Each row of a before or after table is a point. The points were changed in one or more steps. Then noise was added and the rows were shuffled. The steps act on how far a point lies along the listed directions, d1 being the first. Name the steps. A step turns or swaps two directions, mirrors them in a line or flattens them onto one, adds a multiple of one to another, or multiplies one. Angles are multiples of 10 degrees, from the lower direction toward the higher: turns from -170 to 170, lines from 10 to 170 but not 90. Use the fewest steps. Two steps may share a direction if one is a turn and the other turns, adds or multiplies; they go together, in the order done. Otherwise the lowest direction goes first.

Directions:
(1): | 32 | 35 | 43 |
(2): | -25 | -35 |  48 |
(3): |  50 | -41 |  -3 |
Before, 10 rows:
|  -10 |   -7 |  -12 |
|   25 |    3 |  -38 |
|   24 |   39 |   20 |
|  -32 |  -23 |   50 |
| -121 |   -9 |   32 |
|    5 |  -28 |   27 |
|   31 |   60 |  -23 |
|    4 |  -16 |    2 |
|    8 |  -37 |  -88 |
|   16 |   33 |  -61 |
After, 10 rows:
|  54 | -32 | -13 |
|  18 | -32 |  14 |
| -40 |  15 |  13 |
| -37 |  53 |   4 |
|   2 | -14 |   6 |
| -65 |  -4 |   6 |
| -53 |  44 |  -3 |
|   0 |  25 |   7 |
|  -4 |  -4 |  -7 |
|  88 |  -9 | -83 |
Steps: multiply d1 by 0.4; swap d2 and d3

Directions:
(1): |  57 | -21 | -42 |   7 |
(2): | -26 | -45 |  -5 |  53 |
(3): | -36 |  20 | -61 |  -6 |
(4): | -15 | -51 |  -3 | -51 |
Before, 10 rows:
| -33 | -62 |  21 |  36 |
|  21 | -38 |  37 |  -5 |
| -26 | -65 |  44 |  43 |
| -30 |  -2 | -39 |  -7 |
|  34 |   3 |  24 |  49 |
| -29 |  14 | -58 |  -5 |
| -14 |  36 |  16 |  31 |
|  10 |   8 |  24 |  21 |
| -24 | -21 | -27 |  -7 |
|  -9 |  34 |  16 |  81 |
After, 10 rows:
| -26 |  77 | -33 | -61 |
| -64 |  56 | -12 |  -6 |
|  48 |  13 |  18 |   2 |
| -63 |  -2 |  -5 | -46 |
| -13 | -42 | -20 | -76 |
| -35 |  -1 | -20 | -22 |
|  91 | -40 |  33 |  12 |
|  72 | -17 |  19 |   7 |
|  -2 | -36 | -27 | -24 |
|   0 |  64 | -20 | -50 |
Steps: multiply d3 by 1.6; turn d1 and d3 by -140 degrees; turn d2 and d4 by 170 degrees

Directions:
(1): |  27 | -36 | -16 |  16 | -73 | -18 |
(2): |  19 |  46 |  29 |  63 | -15 |  28 |
(3): | -35 |  13 | -53 |  -5 | -23 |  59 |
(4): |  62 | -33 | -20 |   5 |  34 |  41 |
(5): |   6 |  24 | -62 |  35 |  24 | -45 |
(6): |  45 |  55 |  -8 | -52 | -20 |  -5 |
Before:
| -55 |  -2 | -17 |  -5 |  18 | -45 |
|  48 | -32 |  -9 | -42 |  -5 |  75 |
|  16 | -11 |  64 |  28 |  10 | -53 |
|   4 |  34 | -41 |   3 |  -3 | -48 |
| -14 |  19 | -23 | -67 | -67 | -39 |
|  26 |  24 |  36 |  52 |  12 | -39 |
| -62 |   8 | -44 |  -1 | -30 | -14 |
|  -2 |  -8 | -17 |  -5 | -41 |  49 |
|  43 | -25 | -57 |  84 | -10 |  37 |
| -10 | -21 |  11 |  12 |  58 | -12 |
| -55 | -19 |  -2 |   4 | -54 |  22 |
|  16 | -39 |  29 |  28 | -48 | -31 |
|  62 | -10 | -32 |   7 |  16 |  12 |
| -55 | -16 |  24 | -59 |  62 | -32 |
After, 14 rows:
| -48 | -15 |   7 |   8 | -25 | -62 |
|  25 |  29 |  42 | -24 | -65 |   5 |
| 109 |  -9 | -13 |  43 | -30 |   5 |
| -67 |  41 |  29 |  12 |  -8 |  25 |
|  -5 |  -3 | -17 | -52 | -31 |  30 |
|  54 | -45 | -41 | -13 | -47 |  28 |
|  -8 |  -1 |  88 | -19 |  71 |   3 |
|  22 |  32 |  -8 |  48 | -37 |   2 |
| -26 | -25 | -53 |  34 | -51 |  35 |
| -23 | -23 |  13 | -15 |  45 |   8 |
| -27 | -21 | -43 | -49 |  16 | -37 |
| -43 | -37 |  -7 | -35 |  45 | -71 |
| -74 |  10 |  50 | -27 |  23 |  25 |
| -52 |  52 |  30 |  52 | -11 | -22 |
Steps: add 1 times d6 to d4; turn d1 and d4 by -40 degrees; turn d2 and d5 by 120 degrees; turn d2 and d3 by -60 degrees

Directions:
(1): |  89 |  -5 | -20 |  33 |  -5 |  25 | -26 |  14 |
(2): |   5 | -59 | -33 |   1 |  35 | -46 | -24 | -50 |
(3): |  16 |  29 | -27 | -34 |  37 | -55 |  -1 |  60 |
(4): | -44 | -44 | -20 |  47 | -11 |   5 | -26 |  61 |
Before, 12 rows:
|  -2 | -47 | -23 |  15 |  34 | -48 | -32 | -15 |
|  -5 | -20 |  13 |  31 | -24 |  16 |  -8 |  -6 |
|  28 | -17 | -20 | -26 |  25 | -40 |  -1 | -36 |
|  26 |   5 | -12 |  15 |   0 |   3 | -16 |  35 |
|  13 |   0 |   3 |   4 | -14 |   9 |  -1 |  22 |
|  -1 | -14 |   3 |  41 | -20 |  41 |  -7 | -23 |
|   2 | -15 |   2 |   3 |   3 |  26 |   2 | -17 |
|  12 |  -6 |   3 |  15 | -14 |  23 | -15 |   3 |
|  14 |  13 |  -6 |   3 |  -1 |   6 | -13 |  14 |
|  18 |  29 |   2 | -14 |   1 |  14 |  18 |  -8 |
|  -1 |  -4 |   3 |   8 |   2 | -10 |  -3 |  35 |
|   1 | -26 | -12 |   8 | -10 |  19 | -17 | -13 |
After:
|   6 | -24 |   6 |  13 |  -8 |  35 |   0 | -22 |
| -28 |   3 |   6 |  -9 |   8 | -20 |   4 |  35 |
| -25 |   0 |  17 |  -2 | -15 |  -1 |   7 |  24 |
| -33 | -29 |  13 |  49 | -32 |  54 |   2 | -43 |
| 121 | -27 | -47 |  10 |  26 | -19 | -34 |  -6 |
| -12 |   4 | -12 |   9 |   4 | -14 | -12 |  46 |
|  -9 |  10 |  -5 |  -2 |  -3 |  -6 | -12 |  25 |
|   0 |  25 |  -1 | -13 |   0 |  12 |  20 |  -1 |
|   7 | -35 | -15 |  19 | -17 |  34 | -19 | -19 |
| -31 | -25 |  23 |  29 | -32 |  24 |  -3 | -23 |
|  89 | -48 | -42 |  45 |  35 | -28 | -59 |   3 |
| -22 | -14 |  11 |  15 | -22 |  29 | -11 |  -2 |
Steps: turn d1 and d4 by 40 degrees; add 1.5 times d2 to d1; multiply d3 by 1.6

Directions:
(1): | -53 |  -2 |  -3 |  52 |  47 |  23 | -12 |  53 | -35 |
(2): |  26 |  66 | -55 |  25 |   3 |  21 |  57 |   2 |   1 |
(3): |  44 | -48 | -65 | -22 |  21 |  -7 | -15 |   6 | -52 |
Before (14 x 9):
|  17 |  11 | -25 |   1 |   1 | -12 |  19 | -27 |   4 |
|  21 | -42 | -85 |  -1 |  44 |  -2 | -13 |  37 | -71 |
| -52 | -24 | -37 |  71 |  42 |  -1 | -19 |  48 | -47 |
|  -6 | -38 | -27 |   2 |  27 | -16 |  -2 |  61 | -36 |
|  -4 |   6 |  47 |  12 | -40 |  -5 |  -5 | -36 |  31 |
|  84 |  19 | -72 | -33 | -28 | -49 |  44 | -19 |   5 |
|  30 |  -6 | -66 |   5 |  27 |   6 |  18 |  14 | -51 |
|  31 | -66 | -92 | -20 |  44 |   4 | -50 |  33 | -75 |
|   2 |   8 | -54 |  54 |  32 |  24 |  23 |  58 | -56 |
|  88 | -11 | -85 | -31 | -31 |  18 |  38 | -45 |  17 |
| -75 | -33 |  98 | -19 |  -5 | -29 | -54 |  13 |   5 |
|  12 | -43 |  -2 |  14 |  28 |   8 |  10 |  21 | -58 |
|  35 |  48 | -41 |   9 | -18 |  13 |  59 | -20 |   7 |
|   4 | -67 |  22 | -43 |  -6 | -34 | -28 | -20 |  18 |
After (14 x 9):
| -21 | -79 |  27 | -55 |  18 | -42 | -74 |  13 | -49 |
|  55 |  40 | -14 | -12 | -54 |  -7 |  49 | -25 |  24 |
| -32 |  60 |   8 |  52 | -15 |  54 |  45 |   0 |  58 |
|   7 |  53 |  39 | -25 | -58 | -17 |  29 | -44 |  72 |
|   1 |  53 | -39 |  39 |   3 |  24 |  55 |   8 | -10 |
|  25 |  -5 |  53 | -11 | -29 |  -8 |  30 | -32 |   9 |
|   7 |  51 |  13 |  -2 | -34 |   3 |  47 | -34 |  41 |
|  -5 |  51 |  69 | -32 | -67 | -10 |   4 | -50 | 100 |
|  17 |  -2 |  24 | -38 | -38 | -34 |  20 |   3 |  39 |
|  36 | -15 | -22 | -21 | -47 | -42 |   8 | -51 |  24 |
| -43 | -44 |  57 |  -5 |  12 | -17 | -27 |   7 |  28 |
| -12 | -38 | -11 |  40 |  15 |   8 | -25 |  14 | -38 |
| -29 |  78 |   8 |  50 |  -9 | -12 |  52 |  24 |  36 |
| -13 |  19 |  -6 |  22 |  13 |  -3 |  18 | -14 |  10 |
Steps: multiply d1 by 0.7; turn d1 and d3 by 150 degrees

Directions:
(1): |  -2 |   9 |   8 |  72 | -15 |  31 |  12 |  75 | -45 |  30 |  -3 |
(2): | -41 | -21 |  -1 |  28 | -10 | -71 | -36 |   5 |  12 |  30 |  69 |
(3): | -61 |  68 |   2 | -34 | -43 |  -2 |   9 | -24 | -29 |  44 | -18 |
(4): |  42 |  39 |  -3 |   4 | -68 | -25 | -34 |  34 |  59 | -13 | -25 |
(5): |   3 |   3 | -17 |   5 | -42 |   5 |  95 |  -4 |  24 | -21 |  54 |
(6): |  21 | -37 | -21 |  48 | -33 |  25 |  -3 | -68 |  19 |  58 | -23 |
Before:
| -59 |  18 |  -2 |  -5 | -48 | -59 |  18 | -34 |  25 |  20 |  38 |
| -33 |  36 |   5 |  -5 | -55 | -14 | -12 |  29 |  -6 |  17 |  15 |
|  -4 | -10 |  13 |   4 |  30 |  -1 |   0 |  28 | -43 |  19 |  14 |
|  55 | -10 | -18 |  40 |  10 |  34 | -20 |   8 | -10 |   1 |  -5 |
| -38 |  38 |  22 | -41 |  25 |  16 |  -8 | -13 | -33 |   1 | -11 |
|   4 | -14 |   7 |  20 |  -5 | -19 | -77 |  15 |  16 |  16 | -13 |
|  33 |  16 | -13 | -10 |   0 | -23 | -11 |  12 |  36 | -21 |   3 |
| -28 |  40 |   2 | -22 | -19 | -50 | -61 | -34 |   8 |  32 |  -2 |
|  -7 | -45 |  -8 | -25 |  39 |  -2 |  60 | -68 |  23 | -11 |  38 |
After, 9 rows:
|   18 |   42 |    5 |  -48 |   -4 |  -40 |  -51 |  -13 |   33 |  -28 |  -18 |
|   47 |  -20 |   -9 |   47 |   39 |   36 |  -26 |   29 |  -33 |   -5 |    2 |
|  -60 |    0 |  -11 |  -49 |  -14 |  -50 |    6 | -120 |   37 |   51 |   26 |
|   75 |  -24 |  -18 |   -5 |   35 |    3 |    8 |    5 |   47 |  -56 |   -1 |
|  -32 |   32 |   11 |    7 |  -17 |  -17 |   10 |   43 |  -46 |   41 |   27 |
|   46 |  -17 |   14 |    7 |   23 |   -1 |  -60 |   59 |   22 |  -45 |  -20 |
|   -9 |   26 |   -6 |   -8 |  -69 |  -44 |   -8 |  -45 |   59 |    8 |  -15 |
|   15 |   13 |    0 |   13 |  -45 |   20 |    5 |   43 |    5 |   -8 |   -5 |
|  -79 |   63 |   20 |  -53 |   -6 |  -12 |   13 |  -22 |  -35 |   17 |   23 |
Steps: multiply d1 by 1.6; add -1.5 times d4 to d3; turn d2 and d4 by 60 degrees; turn d5 and d6 by 50 degrees
